Every row gives one point. Each table stands for the endless flat space through its points: a line for two points, a plane for three, and so on. Write the one point that lies in both, or say that there is none.
In the rows, zero is written as 128.

First (3 x 4):
[[145  92 148 160]
 [145  80 156 152]
 [139  95 149 135]]
Second, 2 rows:
[[151  91 126 166]
 [145 112 150 145]]
They share: no point

First:
[[120 122 106 109 128 101 145 131 124]
 [107 149 117 124 111 109 118 115 132]
 [124 119 106 102 134  94 156 137 124]
 [117 118 103 115 129 108 137 131 128]]
Second, 4 rows:
[[119 152 133 119  98 120 125 134 160]
 [107 106 112 106 143 103 138  97 131]
 [112 107  91 121 133  97 137 122 105]
 [118 135 100 146  94 100 124 159 120]]
They share: [116 125 106 116 122 108 134 125 124]

First:
[[110 137 136 148 117 113 123 141 157  77  52 111]
 [144 140 124 107 152 109 136 139 151 155 137 118]
 [144 126 150 111 140 129 112 147 179 133 113  96]
 [103 122 151 129 157 159 116 164 160 125  78  77]
 [134 121 158 122 131 135 103 151 185 111  88  89]]
Second (5 x 12):
[[121 157 118 135 131  98 159 132 144 134 108 115]
 [145 134 116 143 154  88 116 160 164 124 104 148]
 [ 99 144 152 119 116 144 152 132 154 122  98  72]
 [133 131 130 155 150 117 115 148 180 122 114 143]
 [117 164 124 147 132 122 146 142 156 148  96 126]]
They share: no point

First (5 x 20):
[[135 113 171 116 128 123 129 148 124 169 123  78 132 124 107 146 118 143
  103 134]
 [146  97 140 105 131 155 132 131  75 150 106 110 145 127 115 161 125  99
   77 117]
 [139  98 152 104 126 143 147 121  60 152  84 131 127 141  97 158 118  74
   41  90]
 [122 100 192 125 118 110 163 129  90 174  97 120 104 148  88 141 120  97
   55  98]
 [122 111 140  95 136 132 124 113 110 131 129  94 127 105 148 131 111 109
  104 127]]
Second, 5 rows:
[[103  73 180 106 124 156 155 135  95 134 117  91 116 131 142 150 116 109
  102 141]
 [153 101 179 118 148 115 130 133  53 138  98 148 138  97 136 100 130 164
  148 153]
 [113  75 189 119 106 177 147 129  86 150 114  98  89 149 117 157 142 118
  100 140]
 [126 124 146 135  95 144 133  92 129 160 144  85 105 126  97 153 140  88
   75 122]
 [113 110 163 129 114 112 138 100  83 170 103  95 134 116 109 148 137 110
   77  98]]
They share: no point

First:
[[131 124 157 110 119  99 154  93  91 123 140 163  89 139 125 105 119  99
  130 135 171 153 132 155]
 [126 131 156 117 123 106 148  99  96 129 139 157  94 140 118 103 126 103
  130 141 163 154 124 152]]
Second, 7 rows:
[[137 196 156 163 109 111 135  87  79 154 156 165 112 154 122  72 140 129
  105 193 112 178 156 157]
 [133 178 167 128 105  77 136  77  94 103 153 126 145 110  88  81 118 105
  136 156 159 167  87 129]
 [101 147 146 127 137  92 133 119 116 131 168 148 114 121  80  98 120 119
  131 126 134 131 110 158]
 [113 144 155 116 134 110 154 100  84 120 120  81 108 105  91 123 128 105
  158 158 176 175  66 116]
 [117 157 185 101 110 122 138  68 108 128 164 148 145 144 102  88 141  88
  114 154 151 175 111 146]
 [105 113 130 108 170 144 135 156 137 153 127 133  72 132  84 125 143 116
  131 109 146 122 100 146]
 [ 83 100 149 112 154 128 146 132 112 140 124 117  88 131  93 133 138 103
  158 132 170 145  74 142]]
They share: [116 145 154 131 131 120 136 111 106 141 137 145 104 142 104  99 140 111
 130 153 147 156 108 146]
